Every row gives one point. The points of each table are mixes of a few directions, plus a little noise. Count the directions of each table, and those that both share. Where both have some left over, give the other angles between the two spaces (their principal angles), to ten degrees, smallest first.
In the rows, 128 means zero.

First (5 x 2):
[[126,123],
[88,48],
[156,184],
[158,187],
[113,98]]
Second (4 x 2):
[[197,144],
[44,108],
[161,136],
[110,124]]
Directions: first 1, second 1, shared 0; angles 50

First (4 x 3):
[[180,59,187],
[119,132,141],
[101,179,50],
[111,142,134]]
Second (5 x 3):
[[113,149,177],
[146,158,51],
[132,92,127],
[127,197,108],
[123,44,176]]
Directions: first 2, second 2, shared 1; angles 40

First (5 x 3):
[[122,67,167],
[61,175,101],
[137,115,136],
[167,80,157],
[153,203,79]]
Second (5 x 3):
[[161,111,138],
[169,148,114],
[116,49,179],
[41,189,93],
[154,144,117]]
Directions: first 2, second 2, shared 2

First (5 x 4):
[[131,125,127,130],
[197,62,98,163],
[76,177,150,101],
[58,195,158,92],
[177,81,107,154]]
Second (6 x 4):
[[211,72,104,124],
[129,150,157,111],
[67,149,103,112],
[169,158,199,105],
[156,92,122,185],
[34,148,84,132]]
Directions: first 1, second 3, shared 1

First (6 x 6):
[[122,202,110,183,104,118],
[124,178,114,166,111,122],
[123,183,120,166,113,120],
[144,91,47,151,98,142],
[126,55,203,42,178,132],
[129,59,175,60,164,134]]
Second (6 x 6):
[[95,116,124,104,80,134],
[153,90,148,124,53,98],
[142,151,144,138,127,188],
[101,115,151,164,148,147],
[101,138,147,141,122,192],
[176,159,54,97,238,9]]
Directions: first 2, second 4, shared 0; angles 70, 80

First (10 x 8):
[[137,168,142,116,145,116,117,135],
[147,164,142,113,152,114,77,154],
[117,94,115,139,111,139,151,115],
[117,127,122,136,114,129,193,90],
[146,110,116,127,126,126,82,139],
[150,153,137,114,149,117,64,158],
[60,132,162,136,136,159,202,152],
[154,78,94,137,105,126,92,114],
[118,154,139,126,133,125,166,115],
[133,101,110,136,111,130,137,109]]
Second (9 x 8):
[[7,96,128,71,162,119,100,178],
[149,128,129,140,133,156,131,122],
[164,112,108,167,136,91,103,113],
[99,100,106,142,113,139,110,129],
[149,153,171,130,118,131,130,121],
[144,142,115,120,117,123,154,123],
[155,152,151,131,108,146,146,117],
[109,133,120,109,115,109,140,133],
[175,135,122,142,149,139,138,117]]
Directions: first 3, second 5, shared 0; angles 30, 30, 50

First (8 x 9):
[[92,161,152,117,171,155,179,89,131],
[161,149,109,141,96,139,76,170,129],
[155,110,150,135,90,96,110,120,108],
[72,68,81,116,190,124,181,107,149],
[131,172,151,161,129,169,166,7,87],
[151,107,128,118,108,132,109,195,151],
[116,102,128,106,143,125,140,174,155],
[146,155,125,131,98,85,63,162,113]]
Second (7 x 9):
[[82,91,195,131,99,96,81,113,133],
[142,146,128,140,182,187,117,136,122],
[185,183,96,130,159,124,181,142,118],
[125,133,140,110,102,83,148,126,126],
[117,43,70,94,142,132,101,123,91],
[135,222,141,132,117,173,180,143,167],
[110,78,126,159,94,101,87,112,139]]
Directions: first 5, second 5, shared 2; angles 60, 80, 90

First (9 x 11):
[[127,127,154,136,79,142,162,135,134,100,104],
[131,129,81,113,217,104,68,115,117,180,172],
[128,128,128,128,129,128,127,128,128,129,129],
[127,128,153,136,81,141,160,135,134,100,104],
[129,128,124,126,135,126,123,127,127,132,132],
[127,128,144,134,96,137,149,133,132,109,112],
[130,128,90,116,199,108,80,118,119,170,163],
[130,129,98,118,185,112,90,120,121,161,156],
[125,128,179,145,31,155,194,142,140,71,80]]
Second (9 x 11):
[[127,135,149,125,114,117,143,121,120,115,107],
[124,117,96,129,167,134,53,116,128,171,187],
[134,122,108,135,126,151,185,167,145,114,104],
[116,126,163,148,95,145,150,142,112,119,93],
[127,131,128,138,149,134,199,171,114,124,67],
[128,122,130,137,104,148,148,143,138,116,120],
[145,141,98,98,175,91,143,118,137,126,131],
[121,131,142,114,130,99,7,58,116,157,201],
[130,126,138,127,91,134,122,115,143,110,141]]
Directions: first 1, second 4, shared 1

First (8 x 12):
[[172,108,148,167,121,114,121,109,135,105,128,110],
[26,175,81,37,145,161,144,172,111,181,128,171],
[130,127,129,130,128,127,128,127,128,127,128,127],
[125,129,126,125,129,129,129,129,127,130,128,129],
[218,87,170,209,113,98,114,89,143,81,128,90],
[194,98,158,187,117,106,118,99,139,94,128,100],
[63,158,98,70,139,149,138,156,117,162,128,155],
[96,143,113,99,133,139,133,142,123,145,128,141]]
Second (9 x 12):
[[101,132,116,118,136,140,116,139,120,141,118,136],
[208,115,163,159,106,93,160,97,150,91,155,103],
[126,110,129,157,134,135,95,126,121,125,108,122],
[113,110,124,156,139,142,85,131,117,130,101,125],
[118,165,120,65,119,120,188,137,138,140,163,144],
[129,126,128,132,128,129,124,127,127,127,126,127],
[249,124,179,150,91,70,202,84,165,76,183,97],
[74,125,106,127,147,156,85,147,109,150,97,140],
[34,145,87,87,152,168,96,165,104,172,101,158]]
Directions: first 1, second 2, shared 1

First (8 x 12):
[[132,114,125,127,126,121,114,113,125,131,131,127],
[120,157,134,130,131,142,156,158,135,122,122,131],
[122,151,133,130,131,139,151,152,133,123,123,130],
[132,113,125,127,126,121,114,113,125,131,131,127],
[149,48,111,122,119,90,51,45,109,145,145,120],
[143,73,116,124,122,101,74,70,115,140,140,123],
[121,154,134,130,131,141,154,156,134,122,122,131],
[105,213,146,135,138,169,211,218,148,110,110,136]]
Second (8 x 12):
[[95,247,151,135,146,183,241,249,156,104,97,137],
[122,140,119,118,144,127,127,124,129,130,101,118],
[137,103,133,137,110,122,116,117,124,129,156,136],
[130,118,124,126,129,122,116,115,125,131,126,125],
[139,96,132,136,109,119,110,111,123,130,159,136],
[137,89,115,121,130,106,85,81,118,137,126,120],
[126,138,133,131,125,134,141,142,130,124,132,132],
[136,95,117,121,130,109,90,87,120,136,126,121]]
Directions: first 1, second 2, shared 1

First (11 x 14):
[[149,166,111,142,136,99,123,126,88,122,154,206,94,107],
[102,73,130,89,165,63,73,182,71,152,98,169,133,103],
[117,136,164,133,63,179,165,97,130,121,119,101,152,152],
[123,145,139,141,71,154,124,112,182,129,117,54,141,155],
[114,111,148,124,128,161,174,117,137,101,132,109,159,131],
[160,177,73,170,149,98,79,131,77,142,156,196,94,140],
[126,112,145,141,126,226,204,85,143,113,133,81,169,169],
[113,69,125,89,163,101,76,165,158,176,84,74,127,126],
[120,160,101,147,154,57,115,161,140,50,175,157,140,86],
[105,96,174,84,98,118,136,136,165,137,94,88,130,104],
[178,164,98,147,156,153,139,96,116,168,146,173,69,136]]
Second (9 x 14):
[[113,133,111,144,141,136,151,144,114,118,134,113,113,121],
[88,140,81,169,163,152,191,170,89,99,145,88,86,108],
[206,104,220,48,58,83,7,46,205,184,96,206,210,167],
[172,114,179,82,88,102,60,82,171,159,110,172,174,150],
[130,128,131,126,126,128,125,126,130,129,128,130,130,129],
[84,142,76,174,167,154,197,174,84,96,147,83,82,106],
[121,131,119,135,134,132,140,135,121,123,132,121,120,124],
[109,134,105,148,146,140,158,148,109,113,136,109,108,118],
[130,128,130,126,126,127,124,126,129,129,127,130,130,129]]
Directions: first 6, second 1, shared 0; angles 60

First (8 x 18):
[[133,231,87,89,146,142,126,162,156,173,136,119,154,110,165,155,101,120],
[123,205,126,74,162,142,119,143,133,164,148,191,103,96,151,129,143,114],
[119,152,107,114,148,156,127,127,132,134,124,147,123,142,194,150,109,151],
[126,193,116,111,151,117,85,158,150,149,188,144,130,102,141,120,161,151],
[173,111,134,151,114,81,141,97,119,155,102,88,109,205,174,175,91,78],
[105,54,138,179,111,134,149,91,119,71,129,110,128,113,88,109,157,156],
[125,7,164,157,93,128,115,137,100,83,93,115,142,157,71,86,118,151],
[120,71,152,150,99,124,162,108,114,96,104,111,134,99,41,101,142,106]]
Second (9 x 18):
[[167,192,146,140,128,135,76,188,151,191,199,61,110,109,49,76,178,118],
[101,96,131,134,162,153,143,123,119,116,144,173,97,154,173,146,136,113],
[152,168,123,116,103,96,125,136,138,146,116,92,157,103,86,122,118,115],
[140,164,121,114,115,94,140,133,137,143,121,111,152,106,98,138,119,91],
[65,125,108,121,156,123,183,126,139,85,156,181,155,74,107,152,153,84],
[188,113,136,124,81,113,94,97,108,144,46,87,129,183,172,124,66,186],
[122,162,116,109,131,93,164,131,139,136,128,135,151,103,107,157,120,61],
[103,61,131,154,123,176,101,108,112,75,115,143,121,133,156,94,138,236],
[114,72,138,142,156,168,125,112,106,115,125,170,80,187,205,140,124,149]]
Directions: first 6, second 4, shared 2; angles 50, 50

First (9 x 20):
[[127,124,126,130,135,142,127,121,129,127,129,122,133,131,131,132,130,120,125,130],
[129,134,130,126,119,110,130,137,127,130,127,135,121,124,124,123,125,139,132,125],
[117,91,114,140,188,249,118,69,137,116,136,82,172,154,155,160,149,58,104,149],
[124,115,123,132,150,171,124,106,131,123,130,111,144,137,138,140,136,103,119,136],
[130,136,131,125,114,101,130,141,126,131,126,138,118,122,122,120,123,144,133,123],
[125,119,124,131,143,158,125,113,130,125,130,117,139,135,135,136,133,110,122,133],
[137,159,140,117,77,26,136,177,120,138,122,167,91,106,105,101,110,188,148,110],
[129,132,129,127,122,115,129,134,127,129,127,133,123,126,125,125,126,135,131,126],
[132,143,134,123,104,79,132,151,124,133,125,147,110,118,117,115,119,157,138,119]]
Second (9 x 20):
[[126,134,111,116,135,119,124,141,127,122,144,125,150,126,126,134,135,121,130,109],
[164,144,117,115,116,130,124,150,113,113,167,64,112,106,93,102,139,113,123,143],
[126,128,134,118,127,126,135,120,106,114,144,119,152,113,119,114,116,124,116,122],
[108,95,165,120,115,140,165,79,142,152,114,147,151,139,158,146,101,106,123,135],
[96,107,133,141,135,129,129,117,167,156,91,181,131,164,169,172,134,130,146,119],
[138,120,118,155,141,117,76,157,97,90,103,101,73,118,91,111,138,156,128,152],
[149,134,147,125,125,136,161,82,105,135,94,137,112,108,132,102,75,143,105,143],
[118,152,133,141,118,136,121,148,134,129,166,139,141,130,123,111,159,137,133,125],
[127,138,93,123,139,119,116,159,160,141,129,139,129,149,141,161,155,122,148,106]]
Directions: first 1, second 6, shared 0; angles 60

First (8 x 24):
[[127,159,142,149,126,136,136,163,140,119,162,113,118,133,128,164,104,160,117,148,99,126,137,159],
[145,120,163,159,147,109,140,137,133,139,149,126,153,168,146,149,117,152,140,125,103,95,145,137],
[104,128,89,90,105,145,108,119,127,122,88,139,118,76,115,87,147,93,114,123,170,166,122,109],
[119,111,70,100,135,135,124,105,109,138,85,136,126,107,84,80,146,106,106,140,159,147,76,116],
[112,116,48,89,107,119,103,97,99,131,81,105,157,88,119,93,139,86,80,139,194,133,61,122],
[135,124,141,97,106,138,119,85,117,106,140,125,73,116,152,156,141,98,165,98,133,137,127,107],
[131,133,179,159,131,118,131,158,151,129,147,136,154,149,160,142,119,149,145,116,106,113,191,131],
[149,130,190,178,168,126,160,160,147,139,168,146,123,185,118,154,112,182,158,133,63,108,165,145]]
Second (11 x 24):
[[110,143,129,117,117,153,167,139,128,129,155,115,138,137,106,144,113,129,147,133,117,106,133,139],
[106,128,149,94,124,86,178,161,143,140,189,67,168,185,128,131,82,121,126,98,90,60,139,160],
[158,129,147,159,133,120,72,105,126,118,89,150,111,103,177,113,154,120,113,134,156,175,119,92],
[125,212,102,145,106,215,110,124,131,129,90,164,122,67,117,143,144,126,148,193,162,173,140,123],
[141,173,140,152,117,164,100,117,130,122,101,146,122,96,155,129,143,119,133,159,154,167,129,104],
[126,85,134,101,145,50,135,145,137,139,155,91,148,176,137,111,104,128,102,83,99,83,129,152],
[115,78,147,113,132,103,177,133,120,124,174,101,132,172,109,136,111,131,138,90,98,87,121,133],
[109,134,123,117,119,153,169,137,125,129,153,120,134,137,97,144,116,132,148,131,116,106,132,140],
[143,164,142,149,121,144,94,119,133,124,103,139,126,103,164,124,140,119,125,150,151,161,128,107],
[134,154,87,129,133,140,87,127,135,137,84,157,122,91,121,119,142,134,113,155,147,156,136,141],
[142,7,108,131,161,80,118,100,102,116,115,159,83,140,96,115,158,149,114,80,117,135,103,116]]
Directions: first 5, second 4, shared 0; angles 40, 40, 60, 60

First (10 x 32):
[[134,134,130,132,110,113,127,121,140,134,130,107,122,131,138,131,122,125,115,145,125,135,127,124,145,139,102,143,127,119,128,142],
[120,119,125,123,154,149,130,137,110,120,126,157,136,123,114,124,137,132,147,104,132,118,129,134,104,112,165,107,130,140,128,108],
[144,146,133,138,77,87,125,110,163,144,133,70,111,137,156,136,110,120,90,176,120,148,126,116,176,160,55,171,125,103,128,168],
[124,123,127,125,142,139,129,133,119,124,127,143,133,126,120,126,133,130,138,115,130,123,129,131,115,120,148,117,129,135,128,117],
[152,156,136,144,49,64,123,99,182,153,135,37,102,142,171,141,100,116,69,203,115,160,125,110,203,177,15,195,123,89,127,190],
[132,132,129,131,115,118,127,123,137,132,129,114,124,130,135,130,124,126,119,140,126,133,128,125,140,136,110,139,127,122,128,138],
[103,99,119,111,213,196,133,158,71,102,121,224,155,113,82,114,158,141,190,48,142,95,131,147,49,76,249,57,133,169,129,62],
[118,116,125,121,161,155,130,140,105,118,125,166,139,122,110,123,140,133,153,96,134,115,129,135,97,107,176,100,130,144,128,102],
[152,155,136,144,49,65,123,100,181,152,135,39,103,142,170,141,101,116,70,203,115,159,125,110,202,177,16,194,123,90,128,188],
[103,99,119,111,211,195,133,158,71,102,121,222,155,113,83,115,157,141,190,49,142,95,131,147,50,76,247,58,133,168,129,63]]
Second (9 x 32):
[[139,100,102,160,150,107,90,62,125,130,114,113,102,112,198,62,77,64,155,187,122,96,87,99,138,102,116,161,91,68,167,127],
[190,94,93,193,113,71,57,26,124,153,110,75,94,137,229,70,44,53,164,218,129,100,40,67,181,117,87,178,91,35,147,141],
[103,143,140,106,128,141,154,157,139,120,134,136,134,121,104,142,152,147,107,111,123,139,161,149,116,135,126,123,136,152,129,132],
[135,127,131,127,128,136,128,139,117,130,129,139,137,136,112,144,136,143,137,108,134,130,124,129,123,129,146,112,137,141,113,119],
[92,151,146,96,125,144,166,171,146,117,138,137,136,118,93,149,163,156,94,105,120,146,178,158,112,141,122,123,140,163,129,136],
[98,168,159,88,97,139,179,193,156,122,145,123,143,131,70,184,179,184,73,93,123,167,191,165,127,163,105,119,157,182,107,148],
[125,131,136,115,134,149,140,159,114,124,132,153,145,136,91,154,152,157,134,87,136,135,139,141,110,128,160,98,145,160,108,114],
[138,146,148,109,106,148,150,183,117,132,138,146,156,153,62,194,169,189,121,67,142,153,147,146,122,148,155,87,165,181,80,120],
[133,92,98,159,169,117,89,62,115,125,112,130,104,106,196,52,78,60,169,178,123,86,86,101,122,90,136,151,88,70,173,115]]
Directions: first 1, second 3, shared 1

First (8 x 32):
[[144,166,95,112,152,135,130,141,103,108,153,130,139,141,148,83,139,171,178,181,97,102,156,108,117,92,162,160,161,62,137,159],
[132,143,142,96,152,138,114,89,141,166,119,155,165,160,98,117,132,151,112,157,168,150,183,147,153,94,115,185,130,124,134,159],
[96,104,183,112,137,125,96,143,163,171,119,143,164,154,134,159,102,125,78,111,128,117,161,133,144,127,109,125,114,162,129,128],
[201,205,37,128,131,130,200,143,105,90,143,103,73,53,132,30,200,131,221,151,69,174,65,138,86,120,140,125,156,50,114,146],
[116,87,158,117,117,145,104,113,130,157,109,108,124,108,130,166,119,124,80,83,129,137,131,139,133,166,125,38,80,212,103,108],
[112,93,145,111,117,94,114,132,175,143,135,124,128,127,126,158,101,61,103,125,166,138,115,121,110,163,123,69,90,173,123,122],
[114,103,100,210,91,131,139,112,59,37,133,119,86,142,125,167,108,137,155,117,154,77,85,97,139,136,154,170,160,102,153,84],
[108,121,168,137,128,126,122,152,152,153,114,141,144,135,130,142,121,124,98,98,112,126,129,140,142,124,99,152,133,139,132,116]]
Second (8 x 32):
[[106,113,156,134,129,138,110,156,124,136,125,123,139,133,154,147,114,149,108,105,90,97,139,120,133,131,131,106,128,144,126,116],
[151,144,99,122,127,117,148,98,133,119,132,133,117,123,100,108,143,106,149,153,169,161,117,136,122,125,125,151,128,111,131,141],
[71,88,201,144,131,156,79,203,117,149,119,116,156,140,196,178,91,182,76,67,27,46,156,108,142,135,136,70,128,170,122,97],
[150,143,101,122,127,118,146,100,132,120,131,133,118,123,102,109,142,108,148,151,166,159,117,136,123,125,125,150,128,112,130,140],
[152,145,97,121,127,116,149,97,133,119,132,133,116,123,99,107,143,105,150,154,170,163,116,136,122,125,125,152,128,110,130,141],
[173,160,71,116,126,107,166,70,137,111,135,137,106,118,75,89,157,85,169,176,207,193,106,144,117,123,122,174,128,95,133,152],
[59,80,215,147,132,161,69,217,114,154,117,114,162,143,210,188,84,193,65,55,7,29,162,104,145,136,137,59,129,179,121,91],
[162,152,85,119,126,112,157,84,135,115,133,135,112,121,88,98,150,96,159,164,187,177,111,140,120,124,124,162,128,103,132,146]]
Directions: first 6, second 1, shared 1
